Every row gives one point. The points of each table are mixes of a few directions, plus a little noise. Count the directions of each table, and those that both share. Where both have some left over, give the other angles between the two spaces (their principal angles), to ten degrees, smallest first.

First (5 x 2):
-0.29,+0.10
-0.04,+0.01
+0.82,-0.28
+0.17,-0.06
-0.67,+0.23
Second (6 x 2):
-0.02,+0.02
-0.54,+0.62
+0.32,-0.37
+0.34,-0.39
-0.38,+0.42
+0.26,-0.31
Directions: first 1, second 1, shared 0; angles 30

First, 6 rows:
-0.54,+0.11,+0.11,+0.08,-0.71,+0.29
+0.81,+0.30,+0.24,+0.01,+0.40,+0.09
+0.09,-0.30,-0.05,+0.16,-0.25,+0.14
-0.64,-0.60,+0.17,+0.38,+0.40,-0.59
+0.65,+0.53,+0.04,-0.20,-0.01,+0.32
-0.35,+0.01,-0.49,-0.44,+0.14,-0.23
Second, 6 rows:
+0.14,+0.12,-0.85,+0.64,+0.64,+0.29
-0.04,+0.07,-0.21,+0.30,+0.16,+0.34
+0.12,-0.03,-0.09,+0.17,+0.00,+0.30
-0.82,+0.21,+0.86,-0.48,-0.39,-0.21
+0.29,-0.19,+0.17,-0.46,-0.20,-0.64
+0.31,-0.18,+0.12,-0.17,-0.21,-0.08
Directions: first 4, second 3, shared 1; angles 30, 90

First, 11 rows:
+0.48,+0.25,+0.04,-0.10,-0.21,+0.37,+0.05,-0.14,+0.15,+0.00,-0.12
+0.16,-0.13,+0.23,+0.07,+0.18,+0.22,+0.56,-0.34,+0.27,-0.02,+0.26
+1.34,+0.68,+0.13,-0.26,-0.57,+1.04,+0.19,-0.42,+0.45,-0.02,-0.29
-0.11,+0.28,-0.35,-0.14,-0.34,-0.23,-0.85,+0.48,-0.37,+0.03,-0.44
+0.45,+0.24,+0.03,-0.09,-0.20,+0.35,+0.04,-0.13,+0.14,-0.01,-0.11
+0.41,+0.40,-0.15,-0.17,-0.39,+0.23,-0.42,+0.13,-0.05,+0.01,-0.35
+0.12,-0.15,+0.22,+0.07,+0.19,+0.18,+0.54,-0.32,+0.25,-0.02,+0.26
-0.97,-0.37,-0.22,+0.13,+0.27,-0.81,-0.45,+0.47,-0.45,+0.02,+0.04
-1.13,-0.60,-0.09,+0.23,+0.51,-0.87,-0.11,+0.32,-0.36,+0.01,+0.28
-0.05,-0.26,+0.24,+0.12,+0.30,+0.07,+0.59,-0.31,+0.23,-0.02,+0.34
-0.69,-0.33,-0.09,+0.13,+0.27,-0.55,-0.15,+0.24,-0.25,+0.01,+0.13
Second:
-0.11,-0.16,+0.54,+0.30,-0.52,+0.29,-0.12,+0.03,+0.02,-0.15,+0.20
+0.18,+0.27,-0.90,-0.48,+0.83,-0.50,+0.17,-0.05,-0.04,+0.26,-0.38
-0.07,-0.10,+0.35,+0.17,-0.31,+0.19,-0.05,+0.02,+0.01,-0.10,+0.15
+0.06,+0.11,-0.37,-0.18,+0.34,-0.19,+0.08,-0.02,-0.04,+0.11,-0.17
-0.11,-0.15,+0.50,+0.26,-0.47,+0.29,-0.07,+0.03,+0.02,-0.15,+0.21
+0.12,+0.18,-0.56,-0.29,+0.52,-0.32,+0.11,-0.02,-0.01,+0.18,-0.24
+0.23,+0.35,-1.08,-0.57,+1.00,-0.58,+0.21,-0.06,-0.03,+0.32,-0.44
-0.15,-0.24,+0.72,+0.39,-0.70,+0.40,-0.13,+0.03,+0.03,-0.24,+0.30
-0.16,-0.25,+0.76,+0.38,-0.74,+0.41,-0.15,+0.06,+0.04,-0.24,+0.33
-0.20,-0.29,+0.89,+0.47,-0.84,+0.48,-0.17,+0.02,+0.03,-0.25,+0.36
+0.19,+0.29,-0.91,-0.45,+0.86,-0.50,+0.16,-0.05,-0.05,+0.27,-0.36
Directions: first 2, second 1, shared 0; angles 80

First (9 x 18):
+0.48,-0.32,+0.53,+0.01,+0.26,+0.05,+0.33,-0.47,+0.15,+0.52,+0.49,-0.25,-0.09,+0.00,-0.21,+0.81,+0.34,-0.64
+1.13,-0.68,+0.01,-0.18,+0.73,+0.14,+0.33,+0.00,+0.67,+0.47,-0.02,+0.19,+0.16,-0.23,-0.56,+1.02,+0.07,-0.57
-0.75,-0.40,-0.58,+0.15,+0.28,+0.11,-0.20,+0.20,+0.18,-0.51,+0.55,+0.04,-0.02,-0.13,-0.03,+0.28,-0.94,+0.10
+0.52,+0.39,+0.18,-0.30,-0.40,+0.02,-0.23,+0.31,+0.00,+0.16,-0.67,+0.57,+0.19,+0.05,-0.14,-0.60,+0.39,+0.20
-0.53,-0.28,-0.05,-0.06,+0.01,-0.08,-0.04,-0.17,-0.44,-0.37,+0.26,+0.06,-0.18,-0.33,+0.01,-0.11,-0.68,+0.06
+0.37,+0.58,+0.41,-0.10,-0.43,-0.20,+0.12,-0.13,-0.43,+0.26,-0.71,-0.11,+0.00,+0.13,+0.24,-0.69,+0.83,+0.20
-0.68,+0.29,-0.50,+0.45,-0.03,+0.21,-0.27,+0.33,+0.59,-0.18,+0.51,-0.35,+0.11,+0.58,+0.27,+0.25,+0.00,+0.16
-0.38,+0.08,+0.22,-0.19,-0.39,-0.05,-0.21,-0.05,-0.51,-0.21,+0.02,+0.37,-0.12,-0.22,-0.04,-0.51,-0.36,+0.12
-0.18,+0.34,-0.22,+0.21,-0.04,-0.18,+0.18,-0.05,-0.23,-0.14,-0.40,-0.53,-0.03,+0.15,+0.46,-0.40,+0.33,+0.35
Second (9 x 18):
-0.25,+0.45,-0.22,+0.12,-0.48,+0.19,+0.03,-0.07,+0.42,-0.39,-0.30,+0.21,+0.38,+0.22,-0.28,+0.19,+0.17,+0.12
-0.37,-0.04,-0.09,+0.01,-0.08,-0.05,+0.02,-0.11,-0.25,-0.35,-0.06,+0.02,-0.03,-0.21,+0.03,-0.15,-0.38,+0.15
+0.23,-0.17,+0.06,-0.01,+0.29,-0.06,-0.07,+0.08,-0.05,+0.34,+0.18,-0.18,-0.17,+0.04,+0.17,+0.02,+0.09,-0.12
-0.51,+0.74,-0.94,+0.30,-0.10,+0.27,-0.21,+0.00,+0.74,-0.21,-0.05,-0.79,+0.45,+0.70,+0.42,+0.54,+0.54,+0.35
+0.40,-0.04,+0.39,-0.25,-0.19,-0.10,-0.03,+0.06,-0.17,+0.32,-0.10,+0.43,+0.00,-0.03,-0.21,-0.30,+0.28,-0.12
-0.08,+0.24,-0.25,+0.24,+0.23,+0.15,+0.16,-0.29,+0.12,-0.21,-0.29,-0.81,-0.02,-0.01,+0.41,+0.40,-0.05,+0.13
-0.53,+0.59,-0.38,-0.30,-0.54,-0.11,-0.32,-0.19,-0.43,-0.27,-0.33,-0.08,+0.22,+0.11,+0.25,-0.53,+0.24,+0.47
+0.42,-1.24,+0.79,-0.21,+0.31,-0.31,-0.03,+0.67,-0.28,+0.56,+0.97,+1.38,-0.41,-0.35,-0.73,-0.47,-0.52,-0.60
+0.69,-0.57,+0.65,+0.15,+0.58,+0.01,+0.42,-0.14,-0.12,+0.22,-0.06,-0.17,-0.43,-0.47,-0.03,+0.29,-0.36,-0.40
Directions: first 5, second 5, shared 2; angles 30, 30, 80

First, 8 rows:
+0.12,+0.29,-0.49,-0.10,-0.06,+0.08,+0.23,+0.38,+0.18,+0.00,+0.15,+0.18,-0.25,-0.27,+0.26,+0.15,+0.16,-0.55,+0.21,+0.23,+0.07,+0.14,-0.37,-0.47,-0.63,+0.39,+0.12,+0.16,-0.27,+0.34,+0.16,+0.00
+0.51,+0.61,+0.04,+0.40,-0.61,-0.11,-0.71,+0.14,+0.05,-0.63,+0.11,-0.29,+0.74,+0.32,+0.23,+0.37,-0.19,+0.11,-0.92,-0.42,-0.16,-0.36,+0.40,+0.49,+0.98,-0.42,-0.08,-0.15,+0.86,+0.48,-0.32,+0.05
-0.19,-0.16,+0.12,-0.03,+0.40,-0.18,+0.19,+0.03,+0.09,+0.40,-0.16,+0.37,-0.20,+0.25,-0.34,-0.08,-0.20,-0.08,+0.21,-0.08,+0.08,+0.17,-0.04,-0.04,-0.39,-0.02,+0.00,-0.09,-0.10,-0.31,+0.27,-0.20
+0.01,-0.02,+0.18,+0.13,+0.33,+0.20,+0.15,+0.02,-0.77,+0.17,+0.96,-0.27,-0.35,-0.47,+0.26,-0.03,+0.30,+0.12,+0.85,+0.74,-0.20,+0.08,+0.17,+0.43,-0.40,+0.30,-0.02,-0.05,+0.16,-0.55,-0.34,+0.07
-0.23,-0.31,-0.03,-0.37,+0.31,+0.50,+0.54,-0.62,-0.60,+0.12,+0.27,-0.27,-0.84,-0.63,+0.40,-0.39,-0.03,-0.09,+0.72,+0.85,+0.26,-0.18,+0.08,-0.01,-0.88,+0.24,+0.24,-0.06,-0.48,-0.52,-0.09,+0.54
-0.29,-0.50,-0.21,-0.31,-0.32,-0.13,+0.29,+0.17,+0.28,+0.02,-0.45,+0.22,+0.22,-0.15,-0.25,+0.03,+0.65,+0.16,+0.00,-0.24,+0.14,+0.45,-0.64,-0.87,+0.12,+0.26,+0.19,+0.32,-0.53,+0.35,+0.15,-0.22
+0.20,+0.18,+0.24,+0.26,-0.49,-0.50,-0.55,+0.04,+0.36,-0.31,-0.63,+0.28,+0.88,+0.86,-0.40,+0.31,-0.40,+0.20,-1.20,-0.96,+0.15,-0.13,+0.26,+0.16,+0.95,-0.68,+0.09,-0.27,+0.78,+0.32,+0.06,-0.23
-0.15,-0.09,+0.15,+0.01,+0.44,+0.13,-0.12,-0.14,+0.40,+0.24,-0.25,-0.23,-0.21,+0.08,-0.17,-0.36,-0.28,+0.13,+0.13,-0.12,-0.35,-0.17,+0.16,+0.33,+0.26,-0.09,-0.55,+0.15,-0.41,-0.12,+0.12,-0.01
Second, 8 rows:
+0.11,+0.32,+0.03,+0.55,-0.12,+0.29,-0.20,+0.22,+0.17,+0.21,+0.50,-0.21,+0.50,+0.09,+0.82,+0.43,-0.36,+0.20,-0.69,+0.07,+0.19,+0.28,-0.53,+0.51,-0.13,-0.29,+0.24,+0.45,-0.13,-0.31,-0.22,-0.18
+0.34,-0.18,-0.24,-0.17,+0.17,-0.16,+0.32,-0.06,+0.06,-0.05,-0.23,-0.29,-0.42,-0.05,-0.51,-0.29,+0.27,-0.23,+0.66,-0.01,+0.52,+0.03,+0.48,-0.19,+0.18,-0.16,+0.17,-0.42,+0.31,-0.01,+0.16,+0.15
-0.76,-0.24,+0.39,-0.59,-0.08,-0.19,-0.21,-0.27,-0.35,-0.25,-0.46,+0.78,-0.17,-0.09,-0.49,-0.24,+0.16,+0.08,+0.09,-0.11,-1.10,-0.45,+0.03,-0.49,-0.09,+0.70,-0.60,-0.12,-0.36,+0.51,+0.10,+0.11
+0.12,+0.45,-0.28,+0.11,-0.13,+0.01,-0.06,+0.24,-0.05,-0.06,+0.35,+0.36,+0.73,+0.21,+0.36,+0.31,-0.47,-0.10,-0.89,+0.10,-0.69,-0.30,-0.08,+0.01,-0.09,+0.26,-0.55,+0.94,+0.41,-0.08,-0.22,-0.72
-0.05,-0.33,+0.17,-0.09,+0.10,-0.02,+0.07,-0.17,+0.04,+0.04,-0.26,-0.27,-0.54,-0.15,-0.29,-0.24,+0.35,+0.05,+0.67,-0.07,+0.53,+0.21,+0.10,-0.02,+0.08,-0.20,+0.40,-0.68,-0.26,+0.05,+0.16,+0.51
+0.67,+0.50,-0.40,+0.71,-0.04,+0.26,+0.06,+0.40,+0.31,+0.25,+0.69,-0.52,+0.63,+0.19,+0.85,+0.48,-0.46,-0.02,-0.72,+0.16,+0.62,+0.32,-0.26,+0.57,-0.02,-0.54,+0.32,+0.66,+0.40,-0.54,-0.26,-0.46
+0.04,-0.41,+0.17,-0.04,+0.15,-0.01,+0.13,-0.19,+0.10,+0.09,-0.29,-0.48,-0.71,-0.19,-0.33,-0.29,+0.45,+0.05,+0.90,-0.08,+0.87,+0.35,+0.13,+0.03,+0.12,-0.36,+0.62,-0.91,-0.29,+0.00,+0.21,+0.67
-0.48,-0.10,+0.17,-0.47,-0.06,-0.19,-0.10,-0.16,-0.28,-0.23,-0.31,+0.64,-0.02,-0.02,-0.40,-0.17,+0.06,-0.02,-0.03,-0.06,-0.94,-0.44,+0.12,-0.42,-0.05,+0.59,-0.59,+0.08,-0.08,+0.37,+0.05,-0.09
Directions: first 6, second 3, shared 0; angles 50, 70, 80

First:
-0.59,-0.30,-0.34,+0.68,+0.01,+0.13,+0.01,-0.15,+0.30,-0.04,-0.29,-0.05,+0.43,+0.23,+0.06,-0.58,+0.86,-0.29,-0.02,+0.81,-0.41,-0.62,-0.22,-0.18,-0.04,-0.52,-0.02,+0.34,+0.29,-0.44,+0.02,+0.17
+0.49,+0.34,+0.27,-0.74,+0.05,-0.06,-0.04,+0.12,-0.30,+0.02,+0.39,-0.02,-0.42,-0.15,-0.08,+0.45,-0.82,+0.23,-0.03,-0.74,+0.27,+0.52,+0.20,+0.06,+0.02,+0.44,+0.00,-0.33,-0.28,+0.40,-0.07,-0.14
-0.12,+0.37,-0.07,-0.61,+0.30,+0.31,+0.24,-0.22,+0.05,-0.44,+0.61,-0.05,-0.32,-0.33,-0.11,-0.31,-0.36,-0.11,+0.44,+0.37,-0.47,-0.41,-0.03,-0.13,-0.31,-0.45,-0.43,-0.17,+0.16,+0.12,-0.08,-0.38
+0.34,-0.32,+0.22,+0.43,-0.32,-0.46,+0.10,-0.02,+0.01,+0.09,-0.60,+0.40,-0.03,-0.51,+0.18,+0.39,+0.10,+0.26,+0.30,-0.03,+0.52,+0.24,-0.18,+0.57,-0.05,+0.02,-0.02,-0.16,+0.07,+0.04,+0.06,-0.20
-0.33,+0.04,-0.17,+0.00,+0.15,+0.29,-0.37,+0.22,-0.04,+0.30,+0.25,-0.43,+0.30,+0.86,-0.09,-0.24,+0.16,-0.26,-0.71,-0.31,-0.20,+0.08,+0.28,-0.56,+0.35,+0.34,+0.42,+0.34,-0.28,-0.15,-0.04,+0.59
+0.32,-0.18,+0.19,+0.20,-0.23,-0.31,-0.01,+0.04,-0.06,+0.12,-0.37,+0.19,-0.04,-0.22,+0.07,+0.36,-0.05,+0.19,+0.09,-0.26,+0.43,+0.32,+0.00,+0.31,+0.04,+0.20,+0.11,-0.10,-0.09,+0.09,+0.03,-0.03
+1.01,-0.08,+0.59,-0.20,-0.40,-0.62,-0.14,+0.34,-0.42,+0.42,-0.41,+0.28,-0.30,-0.28,+0.09,+1.14,-0.73,+0.58,-0.15,-1.30,+1.09,+1.18,+0.22,+0.58,+0.26,+0.94,+0.32,-0.39,-0.50,+0.48,+0.03,-0.04
-0.87,-0.04,-0.53,+0.31,+0.26,+0.50,-0.05,-0.19,+0.32,-0.14,+0.24,-0.31,+0.40,+0.52,-0.04,-0.90,+0.73,-0.49,-0.14,+0.95,-0.84,-0.88,-0.09,-0.52,-0.04,-0.62,-0.09,+0.43,+0.33,-0.48,-0.01,+0.25
-0.25,+0.06,-0.15,-0.08,+0.16,+0.18,+0.17,-0.20,+0.15,-0.29,+0.18,-0.02,-0.06,-0.17,-0.04,-0.35,+0.09,-0.14,+0.29,+0.52,-0.38,-0.43,-0.11,-0.08,-0.22,-0.42,-0.31,+0.02,+0.20,-0.07,-0.03,-0.21
Second (10 x 32):
-0.02,+0.06,-0.05,+0.01,-0.01,+0.05,-0.08,+0.00,+0.05,+0.10,-0.03,-0.04,+0.10,+0.13,-0.05,+0.05,+0.00,+0.03,-0.09,-0.02,+0.03,+0.06,+0.10,-0.08,+0.07,+0.03,+0.04,+0.06,+0.02,+0.03,-0.02,+0.12
+0.07,+0.17,+0.05,-0.17,+0.23,-0.18,+0.16,-0.28,+0.16,-0.07,-0.10,+0.19,-0.03,-0.15,+0.14,-0.06,+0.13,+0.15,+0.13,+0.24,-0.07,-0.13,-0.14,-0.06,-0.22,-0.25,-0.12,-0.17,+0.10,+0.20,+0.35,-0.37
-0.17,-0.18,-0.24,+0.32,-0.55,+0.48,-0.54,+0.61,-0.24,+0.35,+0.21,-0.50,+0.27,+0.58,-0.40,+0.20,-0.30,-0.26,-0.47,-0.61,+0.14,+0.41,+0.51,+0.01,+0.57,+0.62,+0.33,+0.47,-0.14,-0.45,-0.71,+1.08
+0.08,-1.03,+0.32,+0.19,-0.67,+0.09,+0.41,+0.77,-0.64,-0.67,+0.54,-0.17,-0.79,-0.91,+0.14,-0.31,-0.31,-0.40,+0.47,-0.33,+0.15,-0.42,-0.43,+0.73,+0.00,+0.12,-0.03,-0.03,-0.48,-0.64,-0.69,-0.03
+0.13,+0.43,+0.05,-0.28,+0.59,-0.35,+0.24,-0.65,+0.38,-0.06,-0.30,+0.42,+0.04,-0.11,+0.23,-0.06,+0.30,+0.29,+0.16,+0.50,-0.10,-0.19,-0.22,-0.23,-0.42,-0.45,-0.20,-0.33,+0.23,+0.48,+0.70,-0.73
-0.05,-0.25,+0.00,+0.14,-0.30,+0.18,-0.11,+0.34,-0.20,+0.01,+0.16,-0.20,-0.04,+0.04,-0.09,-0.01,-0.15,-0.16,-0.08,-0.26,+0.11,+0.07,+0.09,+0.16,+0.19,+0.23,+0.14,+0.16,-0.13,-0.25,-0.38,+0.37
-0.11,+0.20,-0.18,+0.09,-0.04,+0.18,-0.32,+0.05,+0.07,+0.30,-0.08,-0.14,+0.33,+0.49,-0.20,+0.18,-0.03,-0.01,-0.30,-0.15,+0.01,+0.30,+0.32,-0.24,+0.19,+0.19,+0.14,+0.18,+0.06,+0.02,-0.07,+0.44
+0.10,+0.47,+0.07,-0.32,+0.66,-0.39,+0.25,-0.73,+0.41,-0.06,-0.36,+0.43,+0.05,-0.15,+0.26,-0.09,+0.35,+0.32,+0.20,+0.56,-0.14,-0.18,-0.25,-0.24,-0.46,-0.50,-0.25,-0.37,+0.26,+0.53,+0.78,-0.82
+0.00,-0.98,+0.24,+0.28,-0.76,+0.22,+0.26,+0.88,-0.67,-0.51,+0.54,-0.32,-0.65,-0.70,+0.03,-0.24,-0.37,-0.45,+0.31,-0.48,+0.16,-0.28,-0.27,+0.67,+0.17,+0.27,+0.03,+0.13,-0.46,-0.71,-0.85,+0.27
-0.02,+1.12,-0.28,-0.29,+0.88,-0.22,-0.29,-0.97,+0.78,+0.61,-0.63,+0.33,+0.76,+0.78,-0.04,+0.26,+0.38,+0.49,-0.35,+0.52,-0.22,+0.32,+0.30,-0.75,-0.16,-0.28,-0.06,-0.13,+0.51,+0.77,+0.96,-0.29
Directions: first 3, second 2, shared 0; angles 30, 80
